Each row of a before or after table is a point. One or more steps were done to the points. Then noise was added and the rows were shuffled. The steps act on columns, c1 being the first. What was done? A step turns or swaps two columns, mirrors them in a line or flattens them onto one, adds a multiple of one to another, or multiplies or shifts one. Angles are multiples of 10 degrees, from the lower column toward the higher: turns from -170 to 170, lines from 10 to 170 but not 90. Use the fewest steps. Two steps may share a column if one is a turn and the other turns, adds or multiplies; they go together, in the order done. Otherwise the lowest column goes first.

Before (10 x 2):
[25 -81]
[22 -10]
[16 36]
[11 -34]
[1 57]
[18 -50]
[42 -1]
[-22 53]
[37 28]
[-42 46]
After (10 x 2):
[-33 -4]
[20 8]
[11 6]
[2 4]
[12 4]
[41 2]
[3 -2]
[39 14]
[20 3]
[-12 -2]
Steps: flatten c1 and c2 onto the line at 10 degrees

Before (9 x 6):
[45 10 39 10 60 -22]
[37 -10 34 12 33 12]
[-16 72 -42 30 12 -32]
[-27 -16 -8 27 11 -10]
[-32 9 -1 16 -21 -15]
[34 0 27 -22 49 11]
[-14 -39 -26 14 -9 -12]
[47 -3 19 9 17 -3]
[9 -15 7 26 21 20]
After (9 x 6):
[-17 -30 -18 -15 11 24]
[28 -28 34 -7 15 9]
[32 -58 40 -17 34 -1]
[-12 40 -15 -5 -20 21]
[38 -81 44 4 58 23]
[6 -47 9 -33 23 1]
[-19 -25 -24 -1 -9 22]
[-24 54 -31 -3 11 42]
[26 -73 35 11 50 -21]
Steps: flatten c1 and c3 onto the line at 50 degrees; add -1.5 times c5 to c2; turn c4 and c6 by 140 degrees

Before, 10 rows:
[-24 32 -19 18 -2 26 -15 20 -25 7 60]
[50 -33 -7 29 -9 -16 7 -11 -9 29 -11]
[15 55 -1 8 -1 6 -25 19 -31 -38 44]
[21 -22 -25 17 -46 10 1 5 -3 9 -26]
[6 -41 15 30 -29 -21 25 17 -42 17 -38]
[23 -2 -13 16 -15 3 19 -9 -36 34 -47]
[-14 14 -6 2 -5 12 41 9 25 7 22]
[-29 22 10 31 -17 14 0 -16 48 25 4]
[-18 27 -23 -24 12 -21 -29 1 -12 -17 48]
[-36 -1 1 0 29 34 -1 -17 25 -20 32]
After (10 x 11):
[22 -21 25 16 -46 -1 -8 1 -3 12 -52]
[-18 35 24 -24 11 -1 -18 4 -12 -27 96]
[48 -34 7 29 -8 -32 -5 -19 -9 7 -22]
[9 -47 -14 30 -29 -26 9 17 -42 -5 -77]
[-38 -1 -2 0 29 37 -1 -11 25 12 64]
[-20 36 19 18 -2 12 -3 24 -25 25 121]
[-12 -1 5 2 -5 2 43 11 25 14 45]
[19 60 1 8 -1 33 -4 17 -30 -21 89]
[21 -8 14 16 -15 -25 18 -13 -35 24 -95]
[-31 20 -9 32 -16 -10 7 -11 48 28 7]
Steps: turn c1 and c8 by -10 degrees; turn c2 and c7 by 20 degrees; multiply c3 by -1; turn c6 and c10 by 50 degrees; multiply c11 by 2

Before, 8 rows:
[-21 22 21 -12 -39 -64 -22 28 -50 9 -50 19 -45 -16]
[-6 -20 29 -22 20 -7 1 -12 -32 33 -11 -15 0 9]
[-12 -5 -58 -17 5 26 36 -11 -29 56 38 -58 19 43]
[-36 20 18 4 13 -31 -40 17 14 27 30 -42 -20 3]
[-60 67 24 7 -9 9 0 10 -26 39 18 -4 -21 18]
[-15 4 66 41 -24 -61 -10 46 -47 5 23 -41 29 3]
[-31 -1 -37 -41 52 4 -6 -11 43 2 1 -36 27 5]
[19 31 -8 -7 -73 22 -7 -8 -22 11 -10 -15 -29 -1]
After, 8 rows:
[6 53 -34 39 -17 -63 -64 31 -1 2 22 -70 33 0]
[-22 -32 19 -42 55 5 34 -15 28 2 3 -68 30 3]
[-4 -62 11 -15 10 28 1 13 -44 56 38 -91 21 38]
[-3 -10 -71 11 9 10 -24 9 -10 39 18 -33 -19 -18]
[-5 8 -26 0 24 -32 -17 -10 37 30 31 -70 -18 -4]
[25 -20 -18 -4 -71 20 -16 -14 -11 15 -12 -45 -26 -13]
[7 13 -22 -13 -29 -60 -62 7 -3 8 -51 -8 -43 -26]
[-10 31 -3 -23 18 -5 -18 -8 -31 34 -10 -45 1 19]
Steps: flatten c1 and c5 onto the line at 110 degrees; turn c2 and c14 by -30 degrees; turn c2 and c3 by -120 degrees; turn c7 and c8 by 40 degrees; turn c7 and c9 by -50 degrees; shift c12 by -30

Before:
[0 34 -31 -38 -4 22 19 47 32 -8 -29 -84 -42 -96 27 -1 119 -13 11 -29 28 29 19 -22]
[-3 -14 25 -7 -14 -41 36 54 -22 2 -34 11 15 1 -11 28 -17 -2 38 15 0 8 21 -2]
[14 16 5 -23 20 50 21 58 -19 -15 -11 -18 16 -8 31 -22 -17 -20 20 9 18 -1 18 -23]
[55 -24 29 0 -17 44 -25 39 -28 -12 -3 9 18 2 29 5 2 8 32 -25 28 -16 23 -3]
[0 -19 20 24 -12 33 33 55 -29 20 7 14 -42 33 31 13 35 -19 30 -13 28 14 24 -28]
[38 -30 -7 30 -14 48 31 -71 -22 62 -25 14 -20 -18 33 0 45 6 38 25 -69 0 0 -24]
[5 -25 23 -9 5 -38 -12 23 16 30 11 8 19 38 -49 -26 -13 -13 -27 -21 -32 23 -32 -35]
[30 72 -63 26 -11 20 39 20 23 66 6 3 6 10 25 31 -12 28 -41 -9 14 14 -31 -11]
[-7 -5 24 36 26 30 19 -13 23 57 21 2 -13 29 39 -28 -16 -6 35 6 -12 14 15 -9]
[26 20 -15 6 -11 16 30 -107 -30 42 -19 -28 13 19 34 32 -6 -6 28 24 22 41 14 -27]
After:
[-9 4 23 38 25 24 -16 -14 19 57 7 2 -13 -4 40 -11 -18 -6 40 7 17 15 14 -11]
[26 -19 -15 28 -13 12 14 -108 -30 41 33 -29 14 -2 35 21 -7 -7 8 24 -24 40 13 -26]
[30 -72 -65 46 -12 18 5 21 -3 64 -29 3 7 -3 25 -12 -10 26 -28 -10 25 14 -32 -8]
[39 29 -7 45 -13 51 -5 -71 57 60 44 13 -19 -9 32 -4 45 6 13 23 -43 2 0 -24]
[-2 -34 -29 -11 -2 39 41 47 -15 -8 29 -84 -43 -7 26 -23 121 -14 -10 -30 40 30 21 -21]
[6 24 22 -16 5 -44 0 23 35 30 -26 7 19 9 -48 -9 -12 -13 -13 -23 5 23 -32 -34]
[-1 17 22 42 -13 26 4 55 -36 20 15 17 -40 -4 31 27 34 -20 28 -14 -17 13 23 -27]
[57 26 28 -19 -16 42 -16 40 -35 -11 23 8 19 -8 28 25 2 8 21 -24 -18 -15 22 -5]
[-5 13 24 22 -14 -40 27 52 -8 4 51 10 14 6 -13 45 -17 0 8 15 -21 8 19 -3]
[14 -18 6 1 20 48 29 59 -23 -13 21 -18 16 -8 31 -20 -17 -20 8 8 -13 -2 19 -21]
Steps: multiply c2 by -1; add 0.7 times c3 to c16; turn c4 and c7 by -50 degrees; flatten c6 and c14 onto the line at 170 degrees; turn c9 and c21 by 70 degrees; mirror c11 and c19 in the line at 70 degrees

Before, 14 rows:
[-22 0 25 -7 -79 -10 -27 12 8 31 0 31 -40 -35 25 17 41 -40 -25 -9 -8 23 -8 32 -68 -6 -8 -28 4 -24 12 -3 -6 50 -25 13 30 -15 33 -18 11 -49 -42 43 -19 -24 60 48 -51 6 -3 -51 3 19 36 3 -12 24 23 -69 16 -68 14 7]
[4 -27 7 -32 -40 -8 -14 22 -43 21 31 25 -42 -24 54 -3 60 -28 -5 -21 -32 13 12 1 -26 -19 -47 -41 -4 0 -35 -16 -60 72 -21 8 -9 19 14 19 -6 -18 -46 40 -49 -44 27 61 -28 7 -1 -27 -27 31 37 -20 -29 28 15 -68 -14 -85 36 -6]
[30 23 29 21 22 -53 -4 10 -38 -3 39 -38 18 -32 -13 4 6 32 -39 -6 14 -6 58 15 19 19 49 -18 -35 0 -19 -10 24 -43 -9 13 0 15 -19 -10 16 -1 33 2 10 41 -11 -42 7 16 -1 34 -2 -35 -8 6 -11 -19 -30 33 -8 2 -15 27]
[38 53 29 -40 5 -11 16 -17 -32 -14 47 15 6 -30 14 -7 7 -2 -23 -2 9 52 8 11 -7 14 -9 9 -5 -26 -7 11 37 -63 -23 10 -21 5 -1 -3 30 -4 4 1 -13 27 -27 -32 48 -19 -11 39 31 -4 -26 4 -1 -12 -7 45 -14 -5 -23 18]
[7 37 12 48 -33 31 -38 10 -49 11 16 -9 -61 -10 -29 60 -20 17 69 -43 17 -23 -78 -60 -15 29 -1 14 2 -6 45 4 4 -34 34 37 -13 -16 -13 -2 -43 2 -1 -4 -6 22 7 -19 8 51 24 -29 35 -13 -9 -24 -38 17 7 0 -21 33 4 24]
[-11 39 -31 -23 -14 32 -2 -28 -43 11 20 -11 -26 25 -58 63 -38 -12 24 -26 15 -20 -35 -68 -24 -16 -20 33 -2 8 48 -8 0 5 11 23 11 -17 -17 -9 -25 -23 2 -23 -13 17 37 -45 24 89 12 -20 30 -18 -28 9 -26 -22 -5 11 -35 14 -14 23]
[45 46 29 5 -33 -43 -8 9 -21 -21 1 -14 13 1 -11 -25 19 43 -10 -4 -28 -1 23 -14 7 50 26 26 -20 6 -23 -29 1 -46 -14 -17 4 9 -1 0 58 -6 9 17 -20 46 -21 -27 58 29 -23 44 32 8 14 62 8 11 -30 16 26 -1 14 9]
[29 -16 -20 -27 -62 -22 -15 12 -25 15 10 59 -83 -26 12 6 76 -13 -8 -5 -45 0 14 -4 -24 -12 -11 -31 -2 -50 -6 -20 -17 26 0 22 7 -3 46 -8 3 0 -35 -13 -15 -59 49 17 -25 8 -50 -45 1 12 50 4 9 3 30 -29 -10 -68 13 -7]
[-17 -3 -9 -20 -58 6 -40 -3 -19 18 -5 -16 -38 -20 12 52 -27 -11 20 -8 26 -16 -63 -58 -7 24 -34 2 16 4 44 -37 22 4 31 17 10 -24 -40 36 -30 9 -34 -21 -25 23 0 -44 -9 67 -17 -19 31 -50 -27 -16 16 -18 11 14 -23 17 15 10]
[4 31 6 -5 26 -3 7 -8 -19 18 3 5 -5 -10 -23 -22 7 61 -20 -16 -57 -1 31 25 9 45 26 10 -43 -2 -23 -1 44 -57 2 -15 -7 29 -22 9 29 -11 -8 6 -6 29 -17 -46 19 0 2 55 60 13 -37 14 13 -19 5 4 -17 -25 -4 37]
[27 65 24 -3 8 -31 -9 2 -64 23 -10 27 27 -6 -7 -2 15 0 -33 -28 3 -23 34 21 3 29 32 -6 -30 -4 1 5 18 -46 0 0 18 43 -11 2 5 20 -14 6 -25 14 -13 -38 45 -19 -12 64 -6 18 -3 24 17 -11 -10 -16 21 1 -19 -14]
[-41 -2 -13 4 -37 7 -16 -28 6 -37 35 14 -40 36 -36 97 -43 5 46 -26 25 -38 -46 -37 -11 17 -2 19 22 10 34 -22 2 -6 27 39 -8 -24 -14 -11 -49 12 -12 15 -41 17 -13 -45 10 45 23 -25 -27 -41 -41 -18 -11 19 37 30 -9 3 16 15]
[-15 -13 5 -37 -89 -32 -40 40 -17 12 72 29 -64 -27 49 -3 81 -49 -35 -15 -57 9 22 3 -53 -18 -18 -10 -3 -14 -23 5 -37 43 -42 34 32 25 57 -2 8 -13 -60 67 26 -40 63 36 -26 1 -9 -39 8 24 -2 -41 15 10 15 -81 2 -34 10 -25]
[26 8 -9 -6 14 -33 5 40 -36 22 33 11 14 -29 -1 -6 -20 13 -22 6 -21 41 16 -18 51 44 37 -4 -31 16 -27 1 61 -76 7 -6 24 42 13 -15 28 -16 -5 -13 -26 40 -18 -40 58 16 -16 46 2 12 -23 43 -6 7 -20 18 26 -29 -27 24]
After:
[11 39 -33 -25 -15 72 -4 35 -45 8 21 -12 -26 20 -60 60 -38 -11 25 -23 -5 -18 -37 -68 -21 -15 -23 32 -4 7 46 -6 2 1 13 5 9 -17 -21 -8 -21 -21 -16 -24 -11 21 40 -42 24 87 12 -23 30 -16 -29 10 -28 -23 -5 9 -37 13 -16 21]
[-29 8 -10 -4 13 3 6 102 -35 21 33 13 14 -30 0 -5 -19 12 -21 7 4 40 16 -18 55 45 38 -5 -34 13 -27 -1 61 -74 6 2 24 42 11 -12 29 -17 10 -11 -26 41 -15 -40 57 14 -14 44 -1 14 -22 39 -5 9 -18 17 27 -27 -29 23]
[-30 33 5 -7 25 50 6 52 -21 18 3 7 -5 -12 -23 -21 7 59 -19 -16 48 1 33 25 8 44 25 9 -43 -2 -24 -1 41 -56 -2 -11 -6 26 9 10 30 -12 -24 5 -5 32 -20 -45 20 -2 0 53 60 12 -36 17 11 -19 7 0 -16 -27 -5 36]
[-12 -12 6 -35 -89 -28 -37 100 -17 13 72 26 -64 -27 47 -4 83 -50 -37 -13 60 9 21 3 -51 -20 -16 -10 -2 -12 -22 5 -33 39 -38 81 29 23 21 -1 11 -13 34 65 27 -39 62 38 -22 3 -11 -37 8 23 -2 -42 16 10 16 -81 3 -34 12 -25]
[-10 -26 7 -29 -39 -64 -12 81 -41 22 31 24 -42 -24 54 0 65 -28 -4 -20 31 11 13 0 -28 -19 -48 -42 -2 -2 -37 -12 -59 71 -19 42 -9 18 26 19 -4 -17 -2 40 -48 -47 29 65 -30 7 0 -31 -27 30 40 -19 -28 27 15 -69 -15 -87 33 -9]
[-13 64 21 -3 5 -27 -12 65 -64 18 -8 26 27 -1 -5 -5 13 2 -36 -28 -12 -22 33 22 4 29 33 -6 -30 -6 2 5 18 -45 0 9 19 42 6 3 9 18 -18 5 -24 16 -14 -40 45 -17 -15 68 -5 17 0 26 20 -11 -8 -15 21 1 -19 -13]
[-35 -16 -17 -25 -60 -95 -16 70 -26 19 11 62 -84 -24 11 9 75 -12 -9 -5 36 -1 14 -3 -24 -15 -10 -30 0 -46 -6 -22 -17 29 -3 51 8 1 18 -9 1 0 33 -14 -14 -57 50 20 -26 5 -49 -45 0 12 50 1 7 3 29 -29 -10 -66 15 -5]
[-1 41 10 46 -29 43 -37 70 -51 13 20 -8 -61 -10 -30 61 -16 15 69 -42 -23 -22 -81 -59 -16 29 -3 15 0 -5 45 3 -1 -35 33 22 -13 -15 -31 1 -43 0 -16 -6 -7 21 8 -18 9 52 24 -28 35 -15 -12 -23 -38 19 5 2 -23 31 1 25]
[21 -3 -12 -21 -58 46 -39 58 -18 19 -8 -17 -40 -21 11 52 -25 -13 18 -9 -15 -12 -63 -64 -8 25 -33 -2 16 3 45 -39 23 7 32 28 9 -24 -2 37 -30 11 -49 -20 -27 25 1 -44 -8 67 -18 -19 33 -50 -27 -18 16 -16 9 13 -23 16 15 6]
[24 0 24 -7 -79 -63 -28 72 9 32 3 32 -36 -32 25 15 40 -43 -24 -9 24 23 -8 34 -70 -4 -7 -29 4 -25 12 -3 -7 52 -25 47 31 -15 23 -19 7 -50 17 43 -17 -27 61 50 -49 5 -4 -50 1 19 38 1 -14 27 21 -67 15 -68 11 7]
[-27 23 28 21 22 -43 -3 73 -38 0 40 -39 14 -32 -14 5 4 33 -40 -8 -33 -8 61 18 21 18 45 -19 -34 -1 -19 -9 22 -43 -7 -19 -1 15 -37 -13 17 0 -7 2 14 40 -11 -41 8 15 -4 33 -2 -36 -10 6 -12 -20 -31 34 -11 1 -14 27]
[-58 49 30 5 -34 -67 -9 69 -20 -21 0 -11 12 1 -10 -25 17 40 -9 -2 -1 0 21 -15 7 50 31 28 -21 5 -26 -29 -1 -44 -13 -15 6 10 8 0 53 -5 2 18 -21 49 -20 -24 57 30 -22 45 34 8 16 63 7 11 -32 20 26 0 12 8]
[-23 56 28 -37 7 28 19 43 -32 -17 46 16 5 -30 14 -7 5 0 -25 0 -20 53 8 10 -5 13 -9 7 -5 -25 -10 10 39 -61 -25 1 -19 8 -13 -5 29 -3 0 1 -15 27 -26 -30 50 -17 -10 41 32 -5 -28 6 -2 -10 -6 43 -15 -6 -22 14]
[52 -7 -11 7 -37 67 -17 31 5 -36 38 12 -40 39 -33 97 -49 6 46 -26 -3 -37 -44 -36 -10 15 -4 17 22 9 36 -22 2 -6 26 30 -8 -25 -25 -10 -49 9 -18 11 -42 19 -15 -46 8 45 25 -23 -26 -43 -40 -20 -11 17 38 30 -7 3 15 15]
Steps: add -0.3 times c12 to c1; turn c1 and c21 by -150 degrees; add -1.5 times c55 to c6; shift c8 by 60; turn c39 and c43 by 70 degrees; turn c36 and c39 by -50 degrees
